Every row gives one point. Before rounding, the points of a table are all equally far from one centre. They may lie mostly on one side of it. Write the centre, to within rounding.
(in the rows, 128 means zero)

Points (10 x 3):
[[119 191 173]
 [ 87 154 170]
 [ 87 177 157]
 [ 83 174 133]
 [ 80 137 133]
 [146 180 180]
 [113 149 189]
 [144 165 188]
 [ 84 130 153]
 [ 85 160 166]]
Centre: [129 152 140]

Points (15 x 8):
[[106 146 105 200 151  74 180 152]
 [120 156 112 157 168  39 192 142]
 [129 196 149 153 164  72 142 162]
 [122 172 127 175 149  41 193 140]
 [ 96 149 165 128 150  53 126 130]
 [ 95 180 118 166 164  81 119 118]
 [117 147  87 148 158  38 169  86]
 [123 137 156 104 178  59 176 141]
 [166 161  90 172 140  73 126 187]
 [110 138  81 134 155  51 114 135]
 [123 150 100  99 151  53 182 152]
 [110 154 153 132 193  91 139  88]
 [127 156 127 133 204  76 115 122]
 [164  95  96 111 114  94 208 143]
 [129 162  71 151 129 130 116 153]]
Centre: [156 136 126 148 133  93 152 120]

Points (15 x 12):
[[ 57  82 126 141  89 177 189 132 177 106 161 151]
 [105  65 101  85  75 175 138  95  92 184 155 163]
 [ 97 143 159 128  48 117 125 133 110  78 192 173]
 [129  65 147 167 120 168  77 148 124 130 163 102]
 [ 71  96 102 185 120 171  62 160 112 142 146 151]
 [128  89 114 168  87 156 144  68 161 149 208 104]
 [117  64  45 103  98 174 163  83  94 123 163 108]
 [ 68 186 110 154  77 159 105 167 100 157 192  83]
 [115  99 117 157 102 199 162 173 129  75 174 177]
 [140 118 128 173 127 210 120 133 141  74 138 149]
 [128 113 103  52 102 146 132 148 171 115 125 162]
 [ 87 105 139 105  49 160 132  99 168 163 208 138]
 [100  94 104  90 116 136  68 168 155 127 178 163]
 [ 99 126 146 136  43 179  93 124  88 155 153 191]
 [119 144  91 146 159 143 155 123 121 215 190 116]]
Centre: [103 127 106 133 101 146 138 126 115 131 153 129]

Points (26 x 20):
[[122  52 134 122 187 170 141 170 195 145 214 126 149 103 114 201 111 116
  110 153]
 [ 75 104 155 165 144 138 118  95 184 152 207 162 114 130  93 190  61  79
  156 202]
 [112 102 165 133 117 169 126 152 184 163 202 116 101 151 129 180  47  84
   76 213]
 [142 137 114 167 136 178 128 168 143 169 178 109 154 132  85 144  97 116
  132 204]
 [100 169 181 165 161  93 143 130 175 115 187 136 107 186 131 152  73 109
  123 194]
 [108 143 174 132 133 176 124 174 208 146 182 102 163 136  87 128  75  71
  120 144]
 [121 114 120 116 133 138 183 157 180 148 159 120 192 155  79 116  61 100
  119 191]
 [114 140 175 120 141 150 153 135 164 165 170 110 177 175  84 123  93  82
  149 209]
 [127 115 122 129 125 175 167 182 181 118 195 127 143 143 135 141  98  80
   45 208]
 [121 154 136 129 152 181 132 126 173 155 203 150 141 166  57 161 119 128
  123 176]
 [137 106 179 136 131 118 139 178 190 182 197 142 179 155 113 178  53  59
  113 154]
 [122 143 209 126 165 169 174 100 158 112 181 152 169 153 132 136 101  98
  150 201]
 [125 124 163 160 130 136 144 110 117 188 195 128 135 154 108 151  65 101
  100 188]
 [165 127 170 170 154 150 153 110 191 177 146 170 121 122  91 154 100 122
  116 186]
 [111 145 180 115 101 159  80 145 146 187 219 150 152 117 107 146 101  72
  135 210]
 [132 134 191 125  99 188 150 127 176 163 202 158 162  89 101 165  88 128
  124 198]
 [194  60 159  73 147 162 154 124 162 137 142 157 105 125 110 132  86 148
  138 204]
 [129 115 143 157 139 158 189 162 187 150 161  96 150 153  95 145  88 100
   84 185]
 [141 110 114 149 180 173 112 179 158 182 201 125 138 110  95 132  93  76
  111 183]
 [ 81 127 166 173 139 169 129 139 172 144 161 124 120 152 113 121  50  75
  131 225]
 [ 80 126 166 154 127 166 187 166 121 159 192 156 137 103  99 156  97 112
   93 193]
 [105 140 151 177 181 174 120 116 163 130 167 184 116 116  94 131  55  94
  114 193]
 [109 114 162 181 146 134 108 147 163 130 196 123 137 196  83 117 136  78
  129 184]
 [129  89 175 142 151 153 134 132 151 215 196 138 148 141 121 134 125 131
  132 163]
 [ 96 106 153 148 148 154 157  94 227 110 177  93 169 136 111 152 101  84
  140 164]
 [121  96 210 110 144 170 143 199 138 152 186 136 134 130  58 167  80  79
  117 205]]
Centre: [120 103 147 110 129 127 122 152 162 113 165 154 128 126 127 158 102  98
 132 175]

Points (30 x 24):
[[133  81 142 218 123 191 100 125  82 132  99 154 101 171 101 121 137  91
  141  84  65 127  72 172]
 [154  80 131 205 132 176 111 117 120 130 110 110 117 105 109 114 122  46
  177 106 128 109  45 146]
 [151  80  89 167 143 195 120 138  87  91  99 138 121 140  75 153 122  77
  168  88 132 132  20 171]
 [130  68  63 183 123 211 120 162 127 120  99  96 101 148 103 140 170  84
  120 130 166 140  72 154]
 [165  72 114 133 118 184  99 163 125 103 136 143 132 117  72 105 141  63
  127  73 116 123  35 164]
 [135  93  99 193 153 180  52  87 123 137 125 125 111  89 136 134 134 128
  152 101 131  72  53 152]
 [135  84 100 195 178 168 107 171  70 112 124  95  92 145 101 128 132 114
  152  74 144 150  61 148]
 [109 106 125 130 114 198  97 126 134 147 108 146  79 165 113 144 135  81
  148  81 101 130  37 199]
 [117 101 107 216 145 212 117 147  97 129 126 168 120 133 100 145 139  97
  142  62 127 146  45 113]
 [126  79  89 195 133 176  75 105  91  99  86 111  96 118  85 158 135 117
  159  52 117 106  59 195]
 [143 109 146 193 149 174  75 148 126 117 117 171 106 127  68 158 153 100
  166  93 104 124  19 158]
 [176  85 117 220 148 206 102 143 116 139 121 143  92 126 109 114 125  87
  130  89 124  79  36 123]
 [181  97 122 149 112 215 113  95  96 108  76 110  93 148  80 120 117 111
  144  67 109 144  51 160]
 [142 124 149 147  98 199 122 143  99 169  80  89 122 145 114  93 100 122
  143  67 104  90  69 155]
 [156  74 104 178 173 208  98 181 101 161  89 164  89 136 131 135 142  86
  155  82 150 121  91 141]
 [172  64  99 203 123 191 102 112 116 131 109 144  95 199 102  88 142  91
  148  82 133 106  58 155]
 [148  55  83 202 157 193 116 135  95 133 110 132 117 136  78 115 129  85
  136  49  99 122  26 150]
 [160  76  96 161 195 173 112 126 105 100 119 110 164 153  94 116 139  79
  155  49 120 133  81 162]
 [142 107 139 156 135 170 122 120  61 136  83 132  93 161 105 136 105  77
  128  85 131 110  88 100]
 [154 120  82 185 135 189  62 137  96 143  79 148  71 109  56  97 156  89
  173  64 103 116  78 175]
 [165 121 109 202 101 217 136 114 134 100 115 150 112 164  79 135 151  51
  134  93 126  98  72 154]
 [106 103 148 188 138 175  69 144 137 133 117 180 100 124 115 142 131  62
  155  72 129 106  66 146]
 [170  99 112 166 203 171 108 143 151 117 108 164  75 114  87 108 143  97
  138  72 108 116  42 109]
 [146 120 129 185 142 158  86 110  89 124  71 104 100  98  88 161 145  96
  140  59 102 136  27 145]
 [134  94 127 184 160 212  64 122  84 153  91 134 102 138  74 139 167 121
  110 119 120 134  68 138]
 [129  86 134 200 132 151  73 161 112 127  50 138  89 106  77  96 125  90
  169  64 111 115  63 131]
 [171 109 124 180 120 192  94 104 102 129  95 129  61 155  60 141 114 104
  160  92 132 148  47 179]
 [144  92 102 227 115 157  93  76  95 111 107 137 103 146 111  88 140  92
  161  90 109  96  46 139]
 [139  82 103 200 143 182 137 104 124 114  93 163 119 191  92 135 142  75
  146 124 136 145  54 108]
 [147  98  72 202 150 152  94 111  87 132 106 142 113 151  55 125 169  63
  162 107 129 111  39 124]]
Centre: [149 118  81 168 127 155 109 142 137 133 101 133 122 135 105 131 128 120
 137 102 103 122  89 150]

Points (31 x 24):
[[183 141 196  70 138 121 138 117 139 120 156 167  66 113  46 149  77 158
  114 123 113 161 216 121]
 [175 184 102 128  91 159 123 133 209 142 178 113  94 151 120 114  98 135
   92 117 117 145 184 113]
 [172 156 118 110 134 128  72 106 169 150 138 164  52 187  70 146 115 143
  142  92 119 154 108 145]
 [134 159 154 134  79 150  96 141 199 165 158 137  78 156  85 157 109 149
  126  69 132  97 173 111]
 [ 81 161  86  63 132 136 103 176 164 137 180 126 114 143  91 165 185 120
   48 143 126 151 183  99]
 [174 125 129  89 132 156 148 111 131 109 165 117  70 129  42 139  79 155
   75 155 154 166 165 119]
 [114 157 163 114  91 140 165 138 201 137 175 150 120 149  70 141  69 157
   87  96 109 169 226 140]
 [148 165 150 117 107  99  98  73 156 178 165  97 101 120  71 141 125 175
  143 150  83 139 219 129]
 [146 200 119 130  95 124 123 152 183 172 180 170 102 139  78 140  84 181
   53 138 135 163 187  77]
 [101 227 101 110 106 186 138 119 129 136 179 141 109 163  58 160  94 167
  122 100  93 182 161 101]
 [157 188 148 109 127 171 114  95 197 140 136 167  74 146  84 138  71 149
   75  96 136 140 201 103]
 [149 201 153  91  75 142 144 125 149 117 132 204 107 121  78 181  88 167
  117 103 135 175 180  85]
 [110 141 135  91 128 122 107 134 227 126 168 101  73 153 130 149  79 185
  113  97 121 158 203  92]
 [161 166 118  99  90 163 121 110 188 154 166 139 115 152 104 163  99 126
  106  87 155 169 189 157]
 [156 203  99  80 146 102 126 113 168 121 155  87 119 195  97 114 134 176
  124 124  98 187 167 139]
 [143 186 107  93 110 162  97  84 167 170 165 124  65 176  60 153 114 140
  118 128  75 115 209 111]
 [165 149 116  79  73 150 123 144 188 154 147 180  94 121  72 124 120 139
   71 110 108  88 198 135]
 [123 188 124  51 114 159  99  97 171 115 117 133  68 167  71 109  96 127
   94  77 138 186 169 109]
 [169 169 130 122 117 163  88 128 169 114 181 159  77 150  91 140 106 158
   71 111 152 184 191 109]
 [114 145 140  56  89 157 135  78 171 193 163 197  50 164  76 128 113  98
  105 144 150 149 200 111]
 [111 176  71  90  93 127  83 118 175 170 175 145  70 151  87 133 105 125
   48 105 107 172 174 134]
 [208 203 135  93  77 137  87 141 155 155 138 143 128 115 117 134 124 168
  101 132 124 154 144 122]
 [139 175 128  27 132  98 135 131 208 155 172 169  84 146 107 144  80 172
  123 181 146 161 205 152]
 [136 171  80  61 153 128  81 158 192 170 131 131 131 197  64 113  82 130
   77  83 134 149 197  57]
 [130 171 125 172 138 180 104 127 179 185 137 170 100 142  87 149  96 201
   91 113  87 155 185 106]
 [159 182 124  62 110  83 139  92 176 119 159 125 115 120  57 138  66 157
  104  98 118 175 203 130]
 [117 188  96 121  92 172 148 132 155 152 142 138  70 149 110 119 117 179
  115 131  87 190 219 128]
 [123 173 102  92 103 150 139 144 175 137 134 180  56 123  69 143  92 181
   68 104 127 169 183 133]
 [144 152  92  79 175 127  99 135 210 203 159 134  70 161  57 153 121 153
  128 122  75 164 196 107]
 [148 175 168 115 120 194 168 130 190 140 152 137 106 163  59 153 103 146
  138 116 137  99 209  98]
 [138 177 198 103 134 128 108 139 223 131 173 167  57 152  62 145 103 163
   84 139 131 156 168 108]]
Centre: [102 141 138  94 147 116 117 142 129 146 146 162 128 147 106 118  92 119
 130 145 105 135 155 100]

Points (30 x 24):
[[145  87 130  98 180 151 141  84 147 144 153 132 147 125 135 142 134 146
  100 159 186 130  56 142]
 [103  45 138  87 188  84 127  35 156 127 148 133 160 140 130 139 139 132
  116 162 129 139  78 115]
 [102  30 119 121 186 129 183  37 164 122 148 161 195 105 177 126 110 103
  114 144 153 123 101 110]
 [116  57 149 109 220 119 166  37 128 129 159 126 181 125 169 121 123 122
  135 169 146 128  85 159]
 [ 77  70 138 112 193 137 168  48 125 125 134 141 175 159 150 132 168 129
  148 155 198 116  96 103]
 [ 95 116 163  83 176 137 172  20 156 124 117 177 148 154 141 122 126 116
  124 152 157 105  88 147]
 [116  50 149 112 191 113 148  31 138 126 123 139 166 197 124 136  98 118
   82 159 145  98  71 138]
 [136  48 143 110 225 148 158  35 146 126 135 162 161 134 105 133 108 112
  117 169 174 113 116 113]
 [128  68 106  90 226 120 167  30 131 118 123 148 222 142 169  99 140 122
   90 147 147 107 113 114]
 [146  82 118  93 210 110 183  68 169 129 114 136 162  98 131 121 178 117
  119 156 117 131  81 121]
 [125  85 138 126 202 114 120  52 161 142 158 145 140 153 153 143 164 118
  132 145 187 132 114  61]
 [124  64 187 135 176 125 200  43 172 130 147 136 135 144 145 146 133 116
   90 142 119  95 104  64]
 [113  79 127 164 203 158 186  43 158 113 152 132 183 117 168 154 135 149
  117 169 156 114  85 123]
 [ 99  53 102 124 196 118 149  41 130 113 161 117 173 101 147 123 141 103
  108 119 147 125  97 146]
 [150  81 120 123 221 137 168  39 151 108 127 174 164 108 125 140 169 118
  125 159 161 121 107 120]
 [132 108 120  88 198 127 140  73 140 108 169 148 150 150 161 153 117 177
  118 144 204 120  88 112]
 [110  96 119 110 134 137 145   7 154 107 143 147 172 139 138 151 133 140
   86 178 176 128 105 107]
 [132  74  92 113 180 128 162  36 112 129 157 165 207 122 152 111 137 103
  145 188 132 115  89 133]
 [102  43 122 107 160 165 138  51 109  91 104 140 173 156 146 146 144 162
  110 118 185 131  86 118]
 [124  24 122 128 214 132 170  66 161 104 116 176 162 151 141 137 112 123
  131 177 150 112  88 144]
 [131  81 134 111 192 122 148  45 152  99 146 135 159 139 142 147 130 131
  156 199 149 117  83 155]
 [141  64 105 128 216 161 188  38 122 122 123 130 153 166 132 133 140 136
   89 143 180  82  77 129]
 [142  82 116  91 201 179 169  41 127 141 171 124 145 148 152 140 142 139
  130 152 183 115  73 111]
 [125  67 118 130 192 111 136  50 126 143 138 156 188 194 176 139 168 123
  117 165 179 118  76 110]
 [ 88  74 101 100 194 152 161  36 144 156 166 163 168 150 140 121 148 129
  128 150 170 111 104 124]
 [128  92 121 117 222 127 154  68 130 121 139 184 189 141 134 171 153 134
  105 142 171 135  89 118]
 [118  95 125 126 187 168 169  20 133 124 142 134 175 125 139 167 143 130
  118 162 162  95  91 126]
 [127  42 124 141 194 109 151  52 121 120 136 183 160 129 117 152 101 125
  134 197 170 125 131 118]
 [141 103 131 115 202 131 178  36 138 135 131 128 163 128 179 157 125 103
   82 146 209 134 118 133]
 [ 76  77 133  95 198 126 130  52 109 123 123 133 139 109 148 125 131 114
   79 170 177 112  89 120]]
Centre: [135  93 123 130 168 121 170  67 121 123 115 138 147 151 155 106 107 134
 119 139 136 139 105  94]

Points (29 x 24):
[[ 49 120  82 154 100 159  39 180  89 120 181 134 152 192 131 168  95 122
  107 129  82 165 111 121]
 [129  78 132 123 103 195  60 122  75 132 179 102 171  86  78 154 158 133
   76  93  95 141 147  95]
 [ 67 108 116 120 117 123  43 165 148 129 179 118 173 195 136 156  88 102
   78 102 104 116 119 137]
 [163  69  86 132 158 115  93 161  63 133 193 160 152 144 156 168  82 177
   78 115 128 152  91 138]
 [ 81 123  99 121 155 147  57 127 118 103 150  98 155 167 149 174  86 118
   48 103  51 159 145 139]
 [ 99 116  79 127 151 112  79 115  95  87 163  72 119 159 176 185  80  96
   91 100  75 102 105 101]
 [ 88  89 117 122  82 122  57 146 124 122 199 136 127 156 176 139 107 109
  102  91 102 183 142  95]
 [120  84  87  81 117 132  67 112 109 146 180  54 152 164 133 196 126 169
  127 142 119 105  85 121]
 [ 80 111  33 194 132 126  96  88 108 105 171 125 106 152 136 157 127 123
   96 156  73 136  74 146]
 [101  94  44 126 147 116  82 166  53  82 167  94 193 147 149 125 120 124
  122 176  73 136  77  83]
 [ 96  73  98 146 109 194 101 148  90 122 134 107 131 118  87 183  78 152
   27  83  69 112 113 116]
 [121  99  99 132 149 195  77 166  86  84 169  52 113 190 126 183  93 128
   81 146  85 134  89 115]
 [130  84  90 167 121 149  62 138 107  89 183  96 134 200 131 180  77  99
   87  74  71 136  96 140]
 [ 85 164 106 151 103 154 101 192 100 110 194 131 178 171 141 110 122  93
   92 113  94 122 104 116]
 [ 51  95  59 180  71 145  41 144 101 121 153 122 154 127  98 146  87 140
  112  78  87 125  80 131]
 [ 64 104  72  83 143 188  87 167 101 103 148  65 149 170 119 134 125 123
   94 120  59 143  76  71]
 [ 60  84  78 172 104 100  78 139 147  83 173  84 152 172 121 122 112 124
  112 179 122 157  92 138]
 [100  64  47 184 142 177  47 139 129 169 165  87 149 168 108 176 117 152
  104  86  99 165 141 101]
 [106  41 108 114 106 149 114 152 110  91 163 118 181 190 118 173  97 165
   90  69  93  91  88 141]
 [ 88  63  60 126 144 140 105 103  97  85 139 119 174 198 153 137  97  70
  147  96  77 165  89  99]
 [ 95  72  89 148 131 147  85  99  97 110 165 125 136 139 162 215  72  92
  116 116  82 194 128 128]
 [ 51  87  90 148  95 193  99 125 108 121 172  89 158 182  98 166  79 129
  107 130  77 150  97 144]
 [128  89  88 130 105 148  36 205 122 150 198  98 123 137 101 177 157 145
   86 116 108 168 129 146]
 [124  90  67 119 126 117  37 112 155 126 120  87 104 159 133 111 121  73
   91 156  74 116  52 139]
 [131  76 108 161 147 130 104 141 120  97 171 144 125 138 195 155 116 128
   89 131  66 226  92 101]
 [116  93 103 161 140 137  68  95 101 130 193  44 130 143  86 144 112 149
   99  90  52 133  90 121]
 [121  93 132 147 134 142  44 181  88 138 210  96 136 200 134 141 139  86
   94 120  83 161 114 136]
 [164  69 124 155  96 135  75 134  84  78 148 120 131 179 180 182 146 154
  122 110  38 185 117 129]
 [112 149 105 128 134 117  59 170  62  98 157  75 183 187 113 190 102  99
   85 163  92 168 130 104]]
Centre: [125  94 103 143 130 134  89 142 104 123 112 129 140 144 115 147 131 130
 111 129 105 133 110 106]

Points (31 x 24):
[[159 159 163 110 214 135 134  24 155 113 199 160 149 131 148 128 131 108
  121 129 178 126 136  76]
 [167 169 122 117 216 161  97  93 171 122 152 137 132 141 123 175 176  98
   84 117 184 114 166 104]
 [132 175 128  85 222 148  96  61 155 120 175 146 112 142 123 175 143 132
   88  93 174 149 174 168]
 [137 181 134  88 185 141  89  80 150 113 194 118 149 105 136 125 134 138
  104 104 188 113 123 107]
 [141 171  94 121 249 124 123  69 119 112 223 130 146 146 149 154 140 111
   97 114 168 152 120 142]
 [117 213 125 106 209 137 148  36 158  94 171 148 135 157 116 150 141 164
  112 141 164 106 162 158]
 [123 178 110  68 206 145 124  45 109 177 150 142 150 144 136  99 122 156
   90 124 186 142 154 124]
 [143 198 133  79 175 135  86  59 120 112 171 190 126 132 149  95 126 147
   97 121 201 117 143 103]
 [141 175 118  83 247 140  97  80 141 118 179 202 113 163 137 139 116 140
   99 102 208 116 147 100]
 [160 130 139 100 212 150 153  33 126 122 171 170 158 133 141 138 203 114
  126 122 196 131 159  84]
 [148 156 126  95 215 110  88  44 141  97 165 159 106 130 163 146 125 110
  139 123 211 146 169  76]
 [132 160  98 124 240 156  85  91 163 150 192 156 118 162 133 159 179 140
   99 112 188 141 156 124]
 [152 229 123 130 171 156 112  96 132 124 168 148 196 135 142 142  96 109
   87 131 148 142 173  94]
 [157 154 119  78 221 170 113  61 162 131 169 148 109 149 164 130 135  96
  174 119 178 140 203 121]
 [170 192 121  75 187 211 129  74 139  92 155 178 153 157 146 144 155 123
  100  89 187 146 154  80]
 [142 169 115  99 215 121  99  52 132 140 214 173 122 161 121 177  80 133
   87 134 160 131 164 103]
 [175 203 129 134 219 156 112  47 164 132 191 164 155 167 138 153 152  98
  136 104 180 109 153 118]
 [141 149 114 114 184 148 127  85 166 112 241 128 129 140 111 171 159 129
  118 110 198 155 137 129]
 [175 173 162  86 185 143 135  69 113  82 181 130 142 115 120 171 126 162
  132  58 171 144 145  98]
 [182 197 147 141 170 143 126  48 166  96 153 164 153 168 173 175  96 114
  117 120 204 138 129 124]
 [135 203  98  85 193 120 135  70 163 129 164 116 130 157 152 101 131 115
   99 150 195 130 148 126]
 [153 177 125 123 229 147  71  33 131 124 185 137 153 120 119 150 132 111
  100 121 176 155 137  98]
 [153 161 134  98 208 128 101  43 168  83 154 154 150 150 126 108 141 106
   83 109 194 147 129 104]
 [108 202 110  85 174 142 116  69 120 129 178 151 132 170 133 119 129  85
   93 133 162 133 126 162]
 [150 163  97 153 208 169  88  41 160 109 180 145 104 151 153 159 134 131
   93 151 196 116 124 119]
 [148 158 156  85 189 112 134  60 130  72 124 130 140 121 153 132  91 113
   97 154 166 119 141  86]
 [165 191  99 107 146 171 115  94 168  88 185 196 111 115 117 114  96 103
  116  81 153 156 174  86]
 [162 168 105 130 197 168 135  55 177 102 200 138 162 118 126 165 112 121
   96 164 143 118 115  78]
 [175 188 119 102 211 166 111  47 153  91 194 173 141 150 120 172 111 121
   74 100 184 134 159  94]
 [142 184 140  70 167 167 102 104 154  97 165 159 135 148 136 123 138  99
   67 133 175 122 141 110]
 [168 197  80 124 201 156 134  29 140 112 179 145 175 115 162 147  76 126
  104 116 198 130 166 113]]
Centre: [151 150 105 126 185 144 141  91 127 119 147 174 135 134 134 145 125 140
 133 124 154 147 147 122]

Points (29 x 24):
[[113 114 101 119 137  90 161 150 176 162 124  93  31 100 136 118 197 116
  157 122 113  91 144 113]
 [ 87 116  94 141 120 140 140 143 187 133 136  59  23 102 144  90 153  87
  125 124 154  97 144 140]
 [138 121  95 143  91 124 154 155 140 151 113  92  11 107 147  89 147 110
  140 113 125  67 183 117]
 [103 113  85  84 124 114 121 146 197 182 130  66 104 108 144  94 138 102
  160 147 127  68 117 121]
 [147 146  61 116 123 119 142 122 190 147 109  60  68  91 145 133 159  76
  136 147 137  70 114 147]
 [151 133  94 118  81 111 143 180 176 169  93  76  74  85 131  89 171  99
  166 130 121  73 137  97]
 [124 114  47 115 105  92 143  95 187 187 116  61  67 122 124 104 147  91
  120 123 122  87 151 142]
 [123 100  80  86 127 116 133 146 171 160 149  96  73 102 164  96 195  79
  166 137 126  86 142 171]
 [118 164  56 106 124 122 164 140 177 175  82  68  53  85 138  81 188  93
  152 141 134 126 120 112]
 [167 111  99  86 112 117 142 117 188 155 168  80  59 116 125  88 159  61
  179  99 117  98 139 117]
 [119 134  90 111 126 130 151 139 197 145 119  86  34 101 178  61 129  75
  142 158 156  88 143 124]
 [172 149  81  99 133 102 120 178 182 156 118  80  18 110 143  86 175 101
  141 136 125 154 128 143]
 [129 108 109  89 119 127 137 128 177 137 133  60  83 107 163  88 176  89
  158 151 102  70 150 171]
 [129 133  92 108 100 115 124 153 173 156 170  69  74 130 163  60 164  99
  137 103 159  70 140 114]
 [131 128  55  87 129 110 175 140 171 182 160  70  65  96 126  98 156 141
  177 136 124 118 156 151]
 [164 138  73  62 164 114 145 135 172 140 113 107  52  95 123  70 159 113
  197 116 118  87 115 120]
 [146 113 119 123 116 133 142 177 161 178 136  54  56  95 133 138 168  97
  160 161 122  96 165 114]
 [137 113  69  74 126 118 138 150 194 186  95  87  51  83 122 100 141  74
  125 149 102 123 136 120]
 [ 96 120 100  91 103 149 142 114 161 173 132  70  57  87 113 120 158  60
  180 123 113  84 169 130]
 [116 123  63  89 171 137 173 149 178 167  99  61  81 116 163  84 171 108
  164 136 125 137 144 104]
 [143 118  98 128 157 124 147 172 135 182 151  69  35  73 173 103 135 111
  149 154 124 112 144  94]
 [148 116 108 100 114 119 141 184 182 148 127  66  45 104 127 125 168  96
  178 161 132  93 141 151]
 [149 121  71  93 146  90 131 148 174 186 120  76  32 101 130 137 185 114
  118 129 153 111 167 115]
 [149 117  75 108 143 123 107 146 202 178 100  82  32 143 172 121 146 108
  139 102 143 121 170 132]
 [ 86 112  92 100 114 130 140 159 178 161 132  76  45 118 158  75 141 123
  141 157 139  78 130 105]
 [109 123  64 117 151 112 145 148 158 147 106  79   7 135 133 103 159  83
  169 136 152  88 129 121]
 [125 124  89 103 118 113 169 119 157 157 135  96  12 148 128  90 153  88
  133 135 170  79 112 130]
 [170 104  54 104  99 106 134 112 176 182  88  87  57 101 113 105 172  59
  151 132 134  87 130 114]
 [151 115  83  82 136 111 123 130 191 190  97  74  47  98 170  94 138  78
  137 168 143 125 114 167]]
Centre: [137 129 110 118 123 115 119 115 128 135 108 103  94 104 129  99 133 112
 148 125 151 140 144 128]
